Rows are points. To make a cloud, some directions were put in groups of two or more. Within a group, all points are equally far from the middle, so they leave a hole (a ring in 2 directions, a hollow ball in 3). The other directions are filled evenly. Then the cloud was stretched, turned, moved and blurred a little. Count the holes, and give their numbers of directions, smallest first.
(in the rows, 128 means zero)

Cloud (21 x 3):
[98 57 173]
[136 104 144]
[162 104 173]
[106 184 137]
[192 106 137]
[146 97 200]
[180 144 116]
[80 71 126]
[174 140 149]
[119 69 112]
[118 161 90]
[101 76 137]
[177 48 157]
[153 60 182]
[121 115 107]
[159 181 150]
[168 120 199]
[115 88 57]
[205 104 153]
[176 162 72]
[112 78 202]
Holes: 0

Cloud (28 x 4):
[193 142 179 130]
[137 153 200 120]
[177 81 74 130]
[100 73 63 130]
[159 148 201 113]
[123 109 188 58]
[98 161 117 153]
[187 142 122 156]
[134 45 167 81]
[205 103 157 162]
[115 39 107 143]
[88 155 164 110]
[105 98 60 130]
[208 129 148 135]
[168 158 129 160]
[61 123 123 123]
[173 39 99 100]
[173 147 117 119]
[133 151 96 165]
[98 100 142 49]
[76 105 79 140]
[190 78 95 161]
[62 106 139 130]
[136 75 101 190]
[186 39 118 124]
[182 121 109 181]
[125 73 64 99]
[97 68 83 163]
Holes: 1 (4)

Cloud (47 x 6):
[64 146 164 193 169 126]
[166 110 140 156 153 119]
[153 185 158 163 167 172]
[144 100 141 137 137 76]
[186 169 97 127 179 138]
[35 111 74 219 167 187]
[74 66 196 119 154 132]
[179 171 134 90 127 145]
[181 168 153 97 165 138]
[49 101 150 126 58 153]
[100 103 95 175 69 200]
[108 157 105 183 56 195]
[46 88 99 158 158 154]
[89 44 120 76 91 76]
[51 151 116 133 141 166]
[151 199 131 207 102 176]
[93 109 95 174 83 204]
[178 148 156 153 68 113]
[63 150 103 171 88 180]
[151 160 195 129 126 121]
[108 175 123 158 156 52]
[57 134 147 66 162 93]
[122 186 118 75 66 133]
[149 170 180 135 138 112]
[98 67 175 101 144 96]
[174 141 166 118 136 154]
[160 149 164 186 82 139]
[71 156 93 117 109 126]
[102 112 214 119 74 94]
[68 107 115 125 166 92]
[192 174 149 131 44 100]
[48 72 117 184 150 137]
[148 127 175 140 141 119]
[158 160 96 216 128 190]
[96 146 205 129 138 105]
[90 178 118 159 150 218]
[142 164 200 140 125 125]
[110 127 141 130 160 70]
[147 95 166 116 164 101]
[46 166 162 123 169 105]
[75 74 99 119 79 135]
[175 69 190 69 147 115]
[157 195 182 71 79 161]
[192 152 121 101 142 134]
[86 55 103 197 119 100]
[168 181 156 96 180 75]
[51 171 83 172 109 104]
Holes: 1 (2)

Cloud (94 x 9):
[163 91 111 116 150 92 127 86 151]
[154 153 26 90 58 140 202 62 145]
[68 98 148 112 126 147 156 85 142]
[180 92 144 131 139 75 127 82 130]
[70 125 138 127 161 130 111 80 125]
[128 148 122 153 116 121 82 78 89]
[122 150 154 136 97 75 133 110 171]
[180 188 181 134 140 135 134 105 176]
[208 143 142 116 120 107 184 74 202]
[157 128 154 148 68 167 140 92 120]
[148 98 177 130 107 94 119 148 154]
[151 90 101 155 154 217 178 91 174]
[194 123 128 116 93 41 142 94 190]
[134 159 72 134 45 55 197 146 153]
[119 103 209 131 186 114 139 151 117]
[151 126 127 170 114 113 148 114 213]
[171 132 73 61 115 159 116 189 140]
[145 146 97 128 79 122 57 133 111]
[109 79 79 172 175 142 113 117 140]
[179 74 147 55 99 85 135 132 167]
[163 134 210 169 112 95 109 73 193]
[95 190 86 142 87 158 145 128 173]
[79 91 137 144 100 120 148 113 109]
[100 112 161 203 140 115 132 100 144]
[140 61 162 63 128 171 89 41 90]
[130 72 44 43 108 130 123 128 120]
[161 156 99 118 87 23 161 92 173]
[135 181 27 125 99 137 207 80 177]
[105 68 138 182 113 135 90 108 138]
[107 119 111 143 116 174 64 167 81]
[120 181 108 128 52 135 125 167 162]
[177 105 173 125 125 60 141 120 133]
[163 90 84 124 115 153 78 169 103]
[164 69 55 71 110 219 163 108 146]
[133 115 61 107 92 107 121 130 68]
[123 170 178 124 108 148 183 11 156]
[146 212 52 94 194 142 199 67 170]
[138 107 110 160 105 145 199 113 149]
[89 129 54 106 138 90 162 110 167]
[199 81 138 47 168 185 155 74 82]
[71 167 97 101 127 156 79 132 98]
[130 118 148 99 44 130 137 70 191]
[153 146 119 44 168 86 121 70 149]
[142 175 106 76 112 155 184 65 125]
[117 119 104 72 85 102 89 76 137]
[111 66 202 116 96 151 82 146 155]
[168 151 117 106 186 142 68 100 173]
[126 90 87 111 178 159 87 71 186]
[107 129 105 152 123 112 66 100 236]
[169 98 63 141 103 107 119 146 67]
[29 95 111 181 146 164 141 93 136]
[145 80 149 137 107 184 144 202 139]
[139 67 136 72 141 165 168 91 208]
[158 71 30 129 153 211 144 73 140]
[91 109 60 164 112 134 130 61 75]
[135 188 64 118 171 88 123 97 136]
[122 82 229 117 111 124 123 95 104]
[148 34 70 101 135 161 98 118 136]
[150 185 62 83 98 71 114 157 92]
[154 30 135 65 60 114 112 128 121]
[151 76 208 115 112 159 127 166 153]
[119 108 128 23 152 135 109 89 116]
[180 169 95 134 139 117 144 96 98]
[141 96 125 128 89 166 141 131 202]
[124 110 125 124 132 108 186 89 163]
[114 128 145 165 142 161 149 65 222]
[94 132 178 164 88 106 165 99 106]
[132 99 39 78 137 127 108 130 152]
[191 116 96 104 141 85 108 74 146]
[120 103 79 143 108 90 144 86 76]
[119 133 137 118 168 217 143 100 110]
[119 53 92 62 75 150 83 83 133]
[128 185 159 166 192 133 107 109 69]
[108 113 207 139 131 106 115 138 118]
[135 128 147 116 125 88 150 60 177]
[139 199 152 64 100 127 140 116 70]
[156 56 97 96 100 111 84 152 178]
[130 130 137 145 244 168 120 71 109]
[187 107 28 66 91 133 131 63 139]
[75 110 66 120 129 131 100 184 87]
[111 43 135 72 82 143 108 103 130]
[122 114 158 121 204 90 161 146 96]
[110 215 135 123 124 82 200 48 187]
[162 57 143 98 106 103 137 117 143]
[101 121 91 159 102 113 168 82 188]
[134 142 192 120 163 204 138 110 140]
[131 152 164 92 102 168 159 92 45]
[135 121 120 110 105 162 184 146 137]
[113 233 173 167 102 51 163 68 168]
[99 106 119 94 102 153 156 86 205]
[133 168 116 181 169 153 111 94 98]
[112 131 93 77 7 167 167 72 134]
[149 195 55 96 146 128 213 47 112]
[54 157 120 135 91 158 143 113 193]
Holes: 1 (2)

Cloud (86 x 9):
[41 88 131 118 155 184 150 158 90]
[89 190 137 70 194 173 91 115 162]
[101 163 129 85 65 146 122 180 194]
[153 87 152 77 89 221 127 145 199]
[159 102 135 62 139 150 83 87 88]
[139 96 88 184 145 159 136 138 172]
[127 173 71 129 174 163 178 115 137]
[140 89 219 108 184 143 167 188 151]
[66 142 149 36 140 164 101 183 168]
[154 136 67 71 158 202 143 137 121]
[60 56 175 127 162 157 109 168 176]
[65 180 167 102 169 170 97 59 124]
[96 156 169 83 173 106 69 154 157]
[136 87 183 50 184 167 117 186 156]
[188 92 82 120 133 192 144 179 166]
[93 167 177 105 63 208 104 112 118]
[119 169 113 101 167 104 132 105 69]
[153 167 176 105 117 157 171 145 64]
[152 167 122 77 111 138 164 182 203]
[185 161 162 83 113 136 197 172 183]
[117 155 193 52 151 99 135 102 166]
[140 110 121 101 98 163 204 187 136]
[203 104 162 80 105 143 119 133 107]
[165 195 158 102 104 143 148 146 80]
[111 107 147 160 42 139 111 120 141]
[63 61 181 117 105 119 112 102 172]
[55 175 122 97 194 128 112 131 159]
[121 132 172 44 129 179 50 133 113]
[111 137 214 90 208 168 168 99 102]
[127 159 215 87 119 208 174 104 104]
[159 185 159 116 84 154 79 134 176]
[155 93 87 173 175 178 150 119 140]
[167 148 133 108 182 121 60 100 147]
[112 170 143 77 121 109 139 213 132]
[88 107 166 130 181 180 58 89 145]
[105 107 180 111 106 173 118 126 235]
[94 122 231 140 150 139 144 83 126]
[139 61 189 103 88 195 144 163 192]
[119 153 81 125 99 181 68 124 121]
[54 160 113 49 168 157 137 122 168]
[154 156 164 80 131 123 191 117 80]
[113 132 158 93 156 215 118 119 223]
[139 166 190 96 197 233 167 137 111]
[122 44 133 90 137 138 171 113 153]
[96 169 101 137 146 202 189 153 126]
[158 161 226 90 133 179 197 135 117]
[98 143 111 92 177 105 75 72 111]
[139 205 134 60 97 187 102 95 144]
[160 209 173 55 126 118 133 124 124]
[68 112 149 114 107 167 165 216 118]
[57 124 183 139 126 141 210 130 157]
[60 134 194 120 91 146 135 86 78]
[147 118 109 145 55 101 130 112 144]
[203 152 138 110 91 154 125 139 97]
[114 131 216 80 75 199 174 139 138]
[193 110 65 129 129 174 123 107 141]
[63 128 175 149 100 118 156 97 187]
[152 89 144 134 187 111 177 183 178]
[186 178 179 111 164 166 135 179 102]
[150 120 188 133 127 126 178 214 170]
[151 159 88 149 126 172 153 95 101]
[186 89 149 154 164 204 115 135 115]
[101 82 159 155 220 176 138 172 151]
[119 100 162 85 222 213 122 144 188]
[68 129 90 94 187 140 97 87 168]
[110 160 175 160 193 162 99 135 135]
[42 108 96 97 113 187 75 160 136]
[136 155 181 89 167 134 184 215 117]
[180 174 127 88 170 181 166 81 189]
[76 95 189 105 230 172 158 137 145]
[127 73 226 102 163 165 106 160 127]
[74 92 125 75 138 246 128 155 138]
[156 190 174 165 132 152 148 124 168]
[190 122 182 127 149 154 212 123 198]
[104 128 112 148 152 198 128 128 71]
[166 91 139 88 154 239 104 127 112]
[49 149 192 99 67 143 149 85 121]
[163 132 129 64 76 189 85 80 133]
[18 164 158 73 126 145 111 152 92]
[106 105 76 159 135 120 123 131 187]
[69 179 90 98 133 175 125 185 133]
[128 71 217 151 140 129 139 127 127]
[149 82 189 101 122 138 136 50 162]
[120 143 108 85 218 106 121 103 135]
[116 164 98 101 70 194 82 138 164]
[52 155 221 60 137 135 140 117 144]
Holes: 3 (3, 3, 3)

Cloud (97 x 9):
[92 182 103 123 46 121 134 107 127]
[143 133 135 116 68 167 147 170 169]
[139 166 86 114 177 128 154 121 89]
[122 136 83 84 146 92 40 147 132]
[141 68 158 124 151 122 112 127 96]
[111 201 120 63 168 132 149 79 115]
[160 104 73 84 93 120 87 160 113]
[107 158 120 144 88 145 120 167 137]
[131 144 137 98 141 139 146 159 64]
[129 153 129 138 154 203 175 143 142]
[169 177 179 100 144 171 109 225 120]
[147 113 118 112 90 110 135 159 180]
[126 149 133 138 144 186 131 154 93]
[174 182 137 129 157 135 128 127 54]
[119 121 172 132 100 182 127 134 178]
[85 128 74 143 64 80 122 82 131]
[124 140 113 63 185 57 119 71 73]
[189 99 181 140 211 81 65 194 125]
[169 96 146 69 163 31 95 152 153]
[158 207 129 89 168 91 117 145 153]
[100 122 143 109 165 162 142 111 88]
[161 183 154 137 163 111 182 129 150]
[168 73 82 93 126 68 95 100 184]
[79 96 97 125 161 108 152 170 105]
[162 152 181 121 76 145 151 202 171]
[176 136 159 72 187 134 94 156 120]
[87 169 100 93 139 101 108 75 103]
[122 141 144 128 210 122 140 130 111]
[153 182 144 67 191 84 94 149 66]
[116 179 182 151 125 191 177 154 148]
[131 138 176 56 151 188 138 184 150]
[129 151 135 69 108 107 72 140 122]
[110 169 90 144 111 156 172 169 139]
[114 133 108 74 131 175 70 142 61]
[108 220 114 87 99 146 217 151 113]
[134 140 116 113 150 126 47 136 89]
[111 147 96 47 167 153 98 176 123]
[72 202 77 110 96 110 148 100 104]
[120 113 175 115 176 108 151 147 159]
[110 152 152 121 141 99 205 142 162]
[143 102 190 68 166 158 163 169 145]
[138 127 120 131 86 162 113 153 107]
[154 133 129 88 146 123 149 129 112]
[154 106 134 130 107 168 113 137 143]
[105 126 103 100 120 161 174 81 110]
[112 148 69 121 92 129 104 90 166]
[111 176 128 97 160 134 148 202 127]
[123 160 164 77 199 214 177 167 105]
[112 198 75 142 125 93 104 136 63]
[122 114 107 123 93 65 136 140 181]
[106 116 91 53 88 145 130 193 102]
[139 80 108 80 94 162 128 146 153]
[140 153 173 85 209 130 152 136 166]
[130 139 87 92 185 178 189 109 100]
[87 187 140 74 168 181 156 136 98]
[97 144 64 125 135 85 124 153 108]
[77 136 139 33 142 165 130 150 127]
[152 193 119 169 75 134 155 120 128]
[120 134 148 139 110 177 159 182 121]
[106 99 137 139 73 90 166 168 133]
[160 163 162 82 193 114 113 156 124]
[160 163 192 81 206 168 124 156 116]
[122 135 65 92 135 101 79 175 152]
[130 204 139 130 183 70 130 147 151]
[141 69 103 91 176 102 67 125 68]
[172 132 152 86 129 107 178 143 131]
[168 141 134 105 167 182 85 177 93]
[140 80 126 175 118 127 115 122 143]
[104 107 142 37 183 113 97 135 119]
[153 130 177 137 204 151 121 139 59]
[80 92 101 138 111 146 120 142 90]
[164 114 140 161 123 147 139 127 165]
[152 118 142 120 200 107 152 128 76]
[151 79 114 61 140 113 126 113 96]
[116 153 138 71 123 249 167 176 144]
[128 94 131 52 161 119 139 118 77]
[68 162 80 88 124 182 162 132 93]
[159 147 159 98 176 199 92 158 111]
[147 128 55 122 83 97 99 120 78]
[166 126 103 116 122 140 116 157 83]
[105 64 111 59 109 153 101 184 128]
[153 81 122 114 95 37 102 117 201]
[112 109 57 99 155 67 103 144 100]
[122 136 123 123 59 115 136 160 102]
[119 120 198 135 155 134 113 155 124]
[90 186 134 102 137 159 205 108 97]
[97 121 45 111 36 106 108 121 152]
[112 141 94 92 92 159 199 189 121]
[142 84 147 60 130 210 194 155 109]
[149 84 121 151 125 97 52 159 183]
[134 165 98 47 110 37 96 111 108]
[145 95 94 67 65 55 116 135 153]
[119 101 35 31 21 122 134 159 174]
[115 93 87 146 42 169 123 80 135]
[122 117 173 55 164 159 98 181 110]
[92 154 174 125 165 145 121 121 92]
[152 103 111 116 147 97 143 159 81]
Holes: 0
